Each row is a point. Two turns around zero, p and q, are shown by what they do to some points. Where does a point land after both, in the order given? Backwards means that the second turn is done in reverse. Each puzzle has new turns, and all numbers are rounded.

Turn p:
[-14  -8] => [-13 -10]
[-34  37] => [-38  33]
[ 49 -29] => [ 52 -23]
Turn q:
[-39  14] => [-39  13]
[ 47 -38] => [ 48 -37]
[-8 24] => [-9 24]
Where do these land?
p, then q: [-47  57] => [-54  50]
q, then p backwards: [33 -5] => [32 -8]
q, then p backwards: [ 31 -21] => [ 29 -24]
q, then p backwards: [ 18 -17] => [ 16 -19]
q, then p: [-36 -13] => [-34 -18]

Turn p:
[  5 -44 -19] => [ 36 -31 -10]
[ 30  52 -24] => [-10  54 -33]
[  5 -14  23] => [10 -3 25]
[-44  45 -23] => [-59  -1 -31]
[  4 -39  42] => [ 23 -19  49]
Turn q:
[-17 -13 -16] => [-25  -8  -7]
[ 29 -32  -3] => [ 17 -32 -24]
[ 14 -31  40] => [ 26 -41  20]
[-26  75 -21] => [-19  79  10]
Where do these land?
q, then p: [-22  25  20] => [-21  16  28]
p, then q: [-2 29 47] => [ 1 16 53]
p, then q backwards: [-12 -20  45] => [-25  -7  43]
q, then p backwards: [ 30 -17 -43] => [ -4   4 -55]
q, then p: [  5 -17 -68] => [-15 -31 -61]

Turn p:
[  0  32 -18  -1 -18  13] => [ -5  33  -4  21 -12  12]
[-44 -14  53  49 -14  -5] => [-36 -21  72 -16  18   8]
[ -5 -14  27 -22  41  11] => [ 30  -8  -2 -34  34   1]
[ 24   3  15 -12   0  -6] => [ 20   3   2 -12 -15 -15]
[  8 -13  -8 -12  -2  16] => [ 12  -7 -14  -2  -7  16]
[ 13  -9 -29 -28 -16  -3] => [ -2   0 -39   0 -25   5]
[ -8   8 -29 -12 -22 -12] => [-25  13 -25   8 -16   2]
[ -2  -2 -16 -38   1 -23] => [ -9   8 -39 -20  -5 -14]
[13 10  5 76 30  9] => [ 15 -20  48  55  29 -15]
Turn q:
[13 -3 24 23 15  5] => [ 18 -14  16  20   5  18]
[-5 29 -7 43 -3 -9] => [ 11   0 -18  46  11 -15]
[ 22   5 -41 -30  27  -8] => [ 12  24 -11 -40  38  -8]
[ 24 -40  21 -12   1  18] => [ 16 -20  17 -29 -19  31]
[ 21   9  10  -2 -24  30] => [ 16  20  -6   3 -30  21]
[-20 -12 -31 -10 -45 -25] => [-17  -8 -30 -18 -26 -45]
[-53  18   0  23  -2   1] => [-42  -6 -13  40   5  -8]
[ -1  -6  25 -35  31 -12] => [-12   4  45 -22  16   5]
Where do these land?
q, then p: [-17  13 -23 -19   8  25] => [ -8  29 -15   9  24  15]
p, then q: [ 28 -15  45  -5   5  -9] => [ 19   0  34 -31 -23 -12]
p, then q: [ 25  -3 -31 -11   0  -2] => [ 18  -5 -34  -2   0 -15]
q, then p backwards: [-25   4 -45   2   0  -7] => [-18  -2 -26 -20  18 -31]
q, then p: [ 33  -4  49   5 -37   0] => [  7  -3  36  -5 -60   3]
p, then q: [-39 -21 -12  11  12  12] => [-24 -16  -4  -4  23  34]
q, then p: [-42   8 -21 -20   8 -13] => [-33  11 -12 -12  37  -8]
p, then q backwards: [35 17 38 37  5 -6] => [ 23  12  41   0  -5 -44]
